Each row is a point. Each copy is the shape, with its points in the same order, turned, moved and blurred by noise. Is it also mirrored, or only turned?

Shape, 8 rows:
[[ 14 -18]
 [-20 -51]
 [ 14  11]
 [ 18 -25]
 [-24 -23]
 [-13  12]
 [-21   8]
 [-11  -4]]
Copy 1 (8 x 2):
[[ 28  15]
 [ 15  60]
 [ 14 -14]
 [ 34  18]
 [ -5  34]
 [-12  -2]
 [-18   6]
 [  0  14]]
Copy 1 is: mirrored
Copy 2:
[[ 23  11]
 [ 17  57]
 [  5 -12]
 [ 31  13]
 [ -3  38]
 [-16   4]
 [-20  13]
 [ -5  15]]
Copy 2 is: mirrored

Shape (7 x 4):
[[ -1 -20   1  27]
 [-23  -4   2  42]
 [ 20 -24 -12   1]
 [ 22  55 -20 -13]
 [  3 -17  -4  41]
 [ 15  12 -14 -60]
 [-25 -28 -40  41]]
Copy 1, 7 rows:
[[  9   0 -25  16]
 [-14  25 -37  16]
 [ 15 -29  -9   7]
 [-24   0  60   5]
 [  1  -1 -28  32]
 [ 10 -28  47 -42]
 [-32 -18 -50  11]]
Copy 1 is: mirrored
Copy 2 (7 x 4):
[[ 13 -28 -14  15]
 [  8 -19 -32  33]
 [-13 -24  14  -2]
 [-24  51  17  31]
 [  8 -32  -8  29]
 [-42  36  20 -30]
 [-28 -52 -36  42]]
Copy 2 is: mirrored

Shape (14 x 8):
[[ -3   2 -23  -3  13  -4   2  -4]
 [ 10 -12  20 -11  -7   5 -18 -17]
 [ -4  12  47   5 -28  -2  29   1]
 [ 25   1   6 -32 -14  20 -38 -16]
 [  5   1 -26  12   8  19  22  -8]
 [  0  11   6   0   2   1 -23   4]
 [ 25 -15   9 -13   4  16 -33   1]
 [  5  19 -10  20   4 -10  15 -14]
 [ -7  17 -20  -8  41  13  -2  -5]
 [-25  11  37   3 -22 -17   6 -24]
 [  4   0  -1 -30 -16   7 -30  13]
 [  0  -5  33 -19 -17 -20  10  -4]
 [  9  15 -17  11  18 -10  16   0]
 [  6  18  51 -15 -30 -16  14 -15]]
Copy 1:
[[-10 -22   3   0  16  -9  11  15]
 [-19  -3  17 -14 -14  13 -25  27]
 [ 22  20  23  -6 -21  -9 -33 -22]
 [-35  10 -17 -24 -27  27  -9  32]
 [  7 -42  -7   8  -2  -7   0   7]
 [-11  12   6   6   8  12  -6  16]
 [-18  -4  -1 -19  -6  32 -15  45]
 [  9 -16  11  13  -9 -19  12   4]
 [-15 -33   8   0  20  22  22   1]
 [-18  19  41   1 -17 -21 -28 -13]
 [-22  11 -19 -22  12  17 -10  17]
 [  3  14  27 -31 -11 -13 -22   0]
 [ 13 -21  14   4   9 -11  16  13]
 [  3  31  28 -21 -39  -5 -20 -11]]
Copy 1 is: mirrored
Copy 2:
[[ -3 -22  -6  -9  12 -10   6 -19]
 [ -3  18  -7   0  14  14 -23  -8]
 [-39  47  21  -4  -4   2  12   6]
 [ 28  27 -30  -4   4   8 -30  -2]
 [ -2 -16  -9   4   8   9  34 -18]
 [  0  -1   2   6   3 -17 -13   4]
 [ 27  11 -10   9  31   4 -23   3]
 [-27  -7  -8  14   0 -12  14 -24]
 [ 20 -28  14  -2   3 -11   8 -33]
 [-50  19  15  -4 -16  -1 -20  -4]
 [ 20   5 -12 -19   8 -11 -20  20]
 [-29  36   5 -21  15  -2 -10  -5]
 [-10 -12  -2   7  13 -20  25 -24]
 [-37  60   2 -10 -11  -4  -9  -9]]
Copy 2 is: mirrored
Copy 3, 14 rows:
[[ 13  -3  -8  -9  21   4  -3   8]
 [-16 -20   0   1 -12 -12   1 -13]
 [  0  28  -2  10 -38 -23  30  -3]
 [ -8 -42   9  -4 -21  18 -15 -23]
 [ 24   2   1  14  25  12  19   4]
 [-12   1   1  -3  -4   3 -12   4]
 [ -6 -38   2  12 -11  -6 -23  -6]
 [ 12  27  -3   4  19   0   3 -12]
 [ 14  -6  28 -18  31   4  -5  14]
 [-28  22  -9 -15 -20 -19  27 -12]
 [ -6 -27  -7 -12 -25  18 -18   9]
 [ -1   5 -17 -15 -34 -26  10  -5]
 [ 25  21  -4  -1  24  -2  -6  -1]
 [ -7  19  -2 -10 -46 -22  18 -27]]
Copy 3 is: only turned
Copy 4 (14 x 8):
[[  6 -19 -11   7   6  -5  -6  -1]
 [-20 -17  33   3   2  10 -10 -16]
 [-17  15  36 -24   1 -10  41  -5]
 [-27  -7  30   2  -9   0 -49 -15]
 [ 21   0 -12  18  -5  -2   3 -16]
 [-22  -7   3  -9  19   1 -13  -7]
 [ -9  -7  29  -2  13  19 -37 -17]
 [  2  -8  -3  12  13 -25  18 -11]
 [ 11 -24 -27 -14  11 -10 -17 -19]
 [-44 -18  25 -14  -3  -9  38  -9]
 [-23  -3  16 -10  -4   9 -34  13]
 [-15 -18  42 -18  -3  -6  15   9]
 [ 15 -11  -7   8  22 -20   8  -4]
 [-30  -3  53 -22  -5 -26  25  -4]]
Copy 4 is: only turned

Shape (13 x 9):
[[  3   3 -24 -26   7  12  37  16 -16]
 [-24 -23  -6 -31  24 -38  11 -12 -18]
 [ 27  14  28  -5 -31 -14   3  11  22]
 [-10   0 -25 -18  -8  -2   2  27  20]
 [-15   9 -17   1 -15  19 -16 -31  13]
 [-33 -23  10   9   8 -30  26  14 -37]
 [ 18 -14  21 -23 -23 -28  27  -3 -28]
 [ -2 -13  30   0  18  -1  11  25  24]
 [  0  -2  11 -12  10   9  -9  23 -39]
 [  9  10 -18 -10 -21  10 -18 -26  23]
 [ 24 -33 -32   4  19 -40 -17 -24  22]
 [-15 -15 -14 -30 -11   6 -17 -22  -2]
 [-11  25  -4 -39  10 -30  23   4  21]]
Copy 1 (13 x 9):
[[  0 -15 -27 -12  24  31  23  -5 -10]
 [  7  20  -3  14  48  21  15 -52   2]
 [ 35   1  -4 -25 -17 -26  10 -12  22]
 [  1  16 -12 -33  30  -3  12   4 -11]
 [-18  18   5 -10 -14   2 -23 -17 -17]
 [ 11  32 -11  32  31  43  14 -12  31]
 [ 33 -13 -12  -5   8  28  14 -37  37]
 [  4  15  14   8   9 -18  44   3  15]
 [ 31  -6  17  10  24  31   9   5  -3]
 [ -7   3   4 -24 -14 -18 -26 -23 -17]
 [ -1  -2 -10  19  45 -40 -23 -40   0]
 [-12   7  17 -19  12  13 -15 -34 -10]
 [ 13  31 -19 -28  18  -2  36 -40 -17]]
Copy 1 is: mirrored
Copy 2, 13 rows:
[[ 26  -5  -5  -3  22  40  -6   6 -12]
 [  4   8  48 -22  26   4  -5 -16 -34]
 [ 32   2   9  18 -11 -13  26   1  38]
 [ 11  14  -8 -21  20   7  19  18   7]
 [ -8  21 -14 -29 -11   2 -15 -23  26]
 [-17 -12  34   7  -4  26  20 -15 -44]
 [ 39 -25  26  12   4   0  16 -33  -8]
 [-12  -8  29  16  12  -2   9  28  18]
 [ 16 -16   5   5 -16   1 -16  15 -27]
 [  8  22 -16 -22   3 -12 -15 -20  37]
 [-10  39  10   2  50 -35  -6 -30  -4]
 [  8   0   2 -42   6  -9 -18 -18   8]
 [ 35  30  37 -20  18  21   8   9  10]]
Copy 2 is: only turned
Copy 3 (13 x 9):
[[-28 -39 -27  -1 -15  16 -12  27  11]
 [-34 -33 -14 -15  41   0  30  20  -7]
 [-12   3  31 -17 -42 -21  14  12   4]
 [-30  -6 -18  12  -8 -26 -10  11  13]
 [ -9  -2 -11 -21   0  -8 -14 -40  10]
 [-38 -19   6  12  27  26  13  26 -37]
 [-35 -14   6 -37 -18  16  31  33 -20]
 [-13  -8  37   8   7  -4  -4  30  20]
 [  6 -15  -7 -14   4   7 -17  37 -24]
 [ -4   0 -12 -28 -16 -20   0 -31  20]
 [  5   6 -19   0  18  -6  60  -8  32]
 [-20  -3 -24 -38  18 -11  -2  -9   7]
 [-36 -52   3  -3  -4 -34  16  11  10]]
Copy 3 is: mirrored

Shape (18 x 12):
[[  9   7  20   0 -24  14  14 -11  -2  50 -19 -14]
 [ 13   0  18 -13 -10 -14   0 -39  18  16 -45 -21]
 [  1  12  -5   5  -8  23   3 -28 -30   6  -3   9]
 [ -3  -2  -8   2  -1  -2  -4  25  15  23 -28  12]
 [ -2 -15  21   6 -20   9  32  15  39 -24  26   4]
 [-14   3 -25 -12 -29  -2 -20   0  39  -7  29 -15]
 [  9  18  -6  -3  17  12 -19  27 -19  -2  26 -40]
 [-17   0  -1  22  -7   0 -15   5  20  30  11  23]
 [ 14   2  19  -7  -4 -36 -12 -28  14   1  10  11]
 [-14  -4  31  10 -14 -15   4  -2  -3 -24  -6 -10]
 [ 22 -13 -23  17 -38 -28  35  14  30  57 -11   7]
 [  0  -2  -3  -4 -25 -11  27 -19  -9  23 -17  -3]
 [  1   3   4  21 -41   4  -4   5   6  33 -14 -13]
 [-10 -14  -1 -21 -13 -31  -1  -7   4   6  52  -6]
 [  4 -11  -3  -5 -16 -24  -7  27  -9  10   2  38]
 [-35  49 -10  17  -7   6  -3  33  -3  -1  11  -9]
 [ 29  22  29 -32   0 -37 -12  -7  -3  -7 -11 -13]
 [  0  -9   9  30 -37 -47  -9 -15  -3  25  33 -21]]
Copy 1 (18 x 12):
[[ 14   3  -6  -5 -10  23  46  -4  12   1 -18  17]
 [  3   1  -5 -10 -27   7  33 -37  30  28 -10 -13]
 [-13  -1  -9   0   4  -7  13   2   3 -33  -6  -6]
 [ 20 -20  11  -8 -26   3 -10   6  15   8   5  25]
 [ -4 -26  60 -16  30  23  -3   6 -15  27 -10 -13]
 [-34  -9  23 -10   4  -5 -17  32  29  39 -27   2]
 [-13  15  17  35  -3 -37   1  16 -20  19 -28  27]
 [ 11 -17  13   1  10   1   6  38  34  10  12  10]
 [  0  19  20   1  -7   0  13   3  31  24  16 -36]
 [ 11   4  19 -20  21 -13   9 -17  -8  24   3 -13]
 [ 47  -6  21 -15 -23  47  -2  26  42   5 -39  -2]
 [ 14   7  -8 -17  -6  24   3  -7  12  -6 -20 -14]
 [ 17  -3   7 -25   0   3  24  12  23  10 -27  19]
 [-13  25   9   6  12  11  -9  40   1  38  -6 -28]
 [ 21  11  21 -21 -17  -2 -15  36   7   1  20  -6]
 [ -6  13  10  -1  34 -18 -23  10  14   3  -5  53]
 [ -3  46  28   1 -29  -8  12 -24  11  21   3 -14]
 [ 32  29   4   0  25  -6  20  34  30  34 -30 -26]]
Copy 1 is: only turned
Copy 2 (18 x 12):
[[  3  29  -2  44  -7   0 -11   5 -27 -17  20  24]
 [ -6 -24 -10  41 -35 -11 -13  -7 -19 -28  17  20]
 [  0  17   4  -4 -24   0 -28  16 -13   2  34   6]
 [-11  12   2   5   9  16  -4   1  -5 -18 -25  27]
 [ -4  14 -23 -21  13 -22  38 -29  11 -17  26  10]
 [  4 -10  19 -10  19 -41  -7  -6  42 -10   7  16]
 [-37  28  10   0  17 -33 -31   3  -7  11  -1 -27]
 [-11  20   3   3  10  13  -7   4  26  11   3  40]
 [ -9 -27 -34   6  -7 -13 -16  -7   3  18  16  26]
 [-14   4 -15  -6 -24 -26  20  10 -13   5   8   9]
 [ 24  -9  10  37  48  21  30  -3 -18 -17   8  40]
 [ 22   1  -3  22 -10   1  -1   2 -27  -4  19  10]
 [ -2  21  14  26   5 -12   9  23 -14 -14   9  41]
 [ 21  -6 -12   1  19 -40  -8 -22  11  40   8   6]
 [  7   6 -17 -23  20   4  -9  -1 -10  18 -21  36]
 [-14  38   2  -5  10 -11   2  42  26  -2 -10 -20]
 [-15 -23 -46  20  -8 -30 -31   9 -25   1  -4   1]
 [ -1 -16   5  28  18 -40  19  15  -7  44  27  39]]
Copy 2 is: only turned
